Each row is a point. To make a cloud, some directions were put in groups of two or more. Within a group, all points are equally far from the middle, so they leave a hole (a ring in 2 directions, a hollow ball in 3). The other directions are filled evenly. Then the cloud was stretched, turned, moved and blurred a little. Count the holes, and give their numbers of directions, smallest first.

Cloud (14 x 2):
[[-17 -57]
 [ 45 -49]
 [ 46 -50]
 [ 25 -66]
 [ 51 -29]
 [-31 -23]
 [ -6 -64]
 [ 34   6]
 [ -2  15]
 [-31 -17]
 [ -6 -65]
 [-31 -17]
 [-31 -31]
 [ 29  10]]
Holes: 1 (2)

Cloud:
[[  9  65]
 [ 11  65]
 [-15 -20]
 [ 13  65]
 [-21 -14]
 [-16  46]
 [ 34  47]
 [-27   9]
 [-18  44]
 [ 12  65]
 [ 29  57]
 [ 28  58]
 [ 31   6]
 [-28  11]]
Holes: 1 (2)

Cloud, 21 rows:
[[-20 -59  49]
 [ 23   0 -44]
 [  0 -13 -18]
 [-15 -16  31]
 [ 12 -23  74]
 [-13 -68 -28]
 [-55  27  16]
 [ 17  -4 -51]
 [ 13 -18 -61]
 [-34 -49 -33]
 [  7   0  77]
 [ 71  28 -21]
 [-39  28  10]
 [-46  52   4]
 [-18  42  13]
 [-37  60  32]
 [ 53  15 -37]
 [ -3   5  16]
 [-27   8  65]
 [-42   6  40]
 [ 54  46  29]]
Holes: 0

Cloud, 31 rows:
[[ 41 -48  48  19]
 [ 58  12  11  -8]
 [ 50 -57   8 -47]
 [ 22  12  61   8]
 [-28  36  -5  42]
 [ 30 -53  25  24]
 [  1 -61  14 -52]
 [-34  38  -3  34]
 [  7 -40  74  19]
 [ 51 -60   8 -38]
 [-51  10 -41 -20]
 [-23  22 -61 -43]
 [ 23 -52 -18   2]
 [ 42   7 -25 -60]
 [-36  11   0  47]
 [  8  -5 -43  24]
 [-19 -57  -3 -39]
 [-21  39  17 -14]
 [ 13 -31  78  14]
 [  5  14  -4 -65]
 [ 15 -44  16  35]
 [  5  23 -69 -41]
 [-10 -44  70  16]
 [ 25 -11  73  11]
 [  7  18 -39  30]
 [-23   6 -69 -36]
 [ 32 -52  35  25]
 [  4 -44  67  29]
 [-23 -48 -28 -34]
 [ -5 -54  31 -48]
 [-10  28 -43 -54]]
Holes: 2 (2, 2)

Cloud (30 x 4):
[[ 38   4  -9  65]
 [-72   9   8 -16]
 [ -2 -38 -55   7]
 [-28  14  -4  78]
 [ 26 -33  32  23]
 [ 32 -36   6  37]
 [-24 -47 -26 -26]
 [-51  12 -39  41]
 [ -5  24 -49   6]
 [-33  65  33 -10]
 [-82  -8  -7  17]
 [ 61  11  23  14]
 [ 53  22   8  52]
 [-79  -4 -13  26]
 [-33   5 -30  72]
 [-31 -36  43  33]
 [ 17  25  -2  77]
 [ 11  67  37  49]
 [ 56  -3  22  23]
 [-32   5 -33  69]
 [-17  34  72  20]
 [ -7  10 -57  11]
 [-60 -35  -2 -28]
 [-65  25  12 -18]
 [-32  64   4  -4]
 [-42  51 -10   3]
 [-25  60 -13   1]
 [-22  -1 -56  47]
 [ 14  -2   8 -46]
 [ -4 -40 -55  15]]
Holes: 2 (2, 2)

Cloud (53 x 6):
[[ 25 -30 -47 -39  52 -30]
 [ 15 -16 -56 -74   1  -1]
 [-22  47   9 -63  25 -20]
 [ 26 -27  13   9 -53 -50]
 [-12  12  16 -73 -10 -21]
 [ 52 -35  38  71  -8 -44]
 [-10  43 -18 -35  -7  61]
 [ 24  14 -55  46  49 -27]
 [ 34 -76  18  24  31 -32]
 [ 24   2   8  82  14 -56]
 [ 91  -9   2  19  35   1]
 [ 62  -2 -65   0  31  34]
 [ 13  16   1   7 -38  47]
 [  6  43 -64   1 -29  17]
 [ 19   9 -20  25  59 -56]
 [ 35 -39 -83 -22  15  16]
 [-38   7 -14  17  43  19]
 [ 27 -44 -67 -10  54   4]
 [ -3 -15  16 -22  -5  49]
 [ 27 -51 -65   9  51   6]
 [ 87 -44 -13 -31  12 -23]
 [  2 -39 -50 -10 -36  25]
 [ 40  41  32 -19 -45   6]
 [ 43  17 -41  58 -36  -7]
 [ 20  34 -47   6  65  -8]
 [  1  34  24  54 -23 -22]
 [ -9  26   9  36  17  31]
 [ 64 -37  17 -39  43 -24]
 [ 18 -21  44  47 -21 -58]
 [ 41 -32 -44 -19  16 -57]
 [-17 -11  -7 -68 -11  37]
 [ 29  58 -49 -37  -2  44]
 [ 28 -10  47 -45 -34   5]
 [ -3  62  -3 -25 -31 -21]
 [ 23  27  43  18   0  27]
 [ 46 -26 -11   8 -57  26]
 [ 50  -8  -5  90   5 -20]
 [ 47  -2  31 -79  -7   2]
 [ 25 -51   8  -1 -51 -30]
 [ 12 -32  40  26  31 -64]
 [ 53 -30  29  66  13 -63]
 [ 75  21 -12  15  28 -42]
 [-22  22   5 -77  31 -12]
 [  0   7 -33  79   4 -43]
 [ 58  55  -7 -26  23 -20]
 [ 36 -39 -44 -59 -21   2]
 [ 20 -75 -58  18  -3 -18]
 [ 40 -39  15  65 -11  10]
 [-11  32 -28  50 -30 -12]
 [  8  15   4  31 -31  37]
 [ -7  44  -7 -28  -5  60]
 [ 39 -21 -87 -11   7  30]
 [ 51   0  38  10  46 -51]]
Holes: 2 (3, 3)

Cloud, 49 rows:
[[ 51  25  57  -2  -1  43]
 [ 37   6  16   6   2 -74]
 [ 38  40 -36  -3 -50 -22]
 [ -4  31   3  50 -52  11]
 [ 52  -1 -19  24  71  31]
 [-49 -69  38 -34  21  20]
 [-27 -44  59 -55   3  19]
 [-44 -13  28 -42 -49 -30]
 [ 18  39  54  22  15  35]
 [  1 -20 -32 -16  42  85]
 [-60 -52 -36 -18  19 -40]
 [ 10 -13 -11  62  -4  -8]
 [-49 -49 -12  35   3  32]
 [-29  62 -20 -38 -43   2]
 [-26 -56  41 -38  38  53]
 [-24 -44  21  54  22  22]
 [ 46 -54  34 -47 -14  -8]
 [ 42  11  23  44  48  39]
 [-28  16 -38 -65 -45 -31]
 [ 36  15 -10  16 -38 -51]
 [-16 -21 -37  24  25 -68]
 [ 42   4 -50 -75  -2  21]
 [-38   2   8 -43 -54 -43]
 [-26 -19 -77 -66   1 -15]
 [  1   8  53 -55   3  -4]
 [ 58   0  23  20   7 -48]
 [-48  -7  16 -43 -55 -27]
 [ 57 -12  14  36  47 -15]
 [ 46  54  21   0  -8  55]
 [ 36  40  -7   0  55 -38]
 [ 44   5 -13 -89  22  -7]
 [-35  11  -5 -32 -62  46]
 [-48  16   8 -31 -64 -16]
 [ 25 -58  13  13  64  39]
 [ 73  18  22 -39  17 -33]
 [-12 -43  32 -77  23 -17]
 [  8   4  -5  63 -20  -3]
 [-67 -12 -43 -27  -2  55]
 [ 35  -8  27  53  -1 -13]
 [-17  -8  45  50  37  16]
 [-17  33 -11   5 -36 -72]
 [-20 -57 -35  15   1  27]
 [-54   0 -43 -22  38  56]
 [-47   1   8  64 -12   4]
 [ 56  60  -6   3 -12  44]
 [-11  29   5 -73   1  26]
 [-23 -32 -82 -47   9 -21]
 [ -8  14  66  33  -9  -2]
 [ 23 -15 -10  54   3 -27]]
Holes: 3 (2, 2, 2)
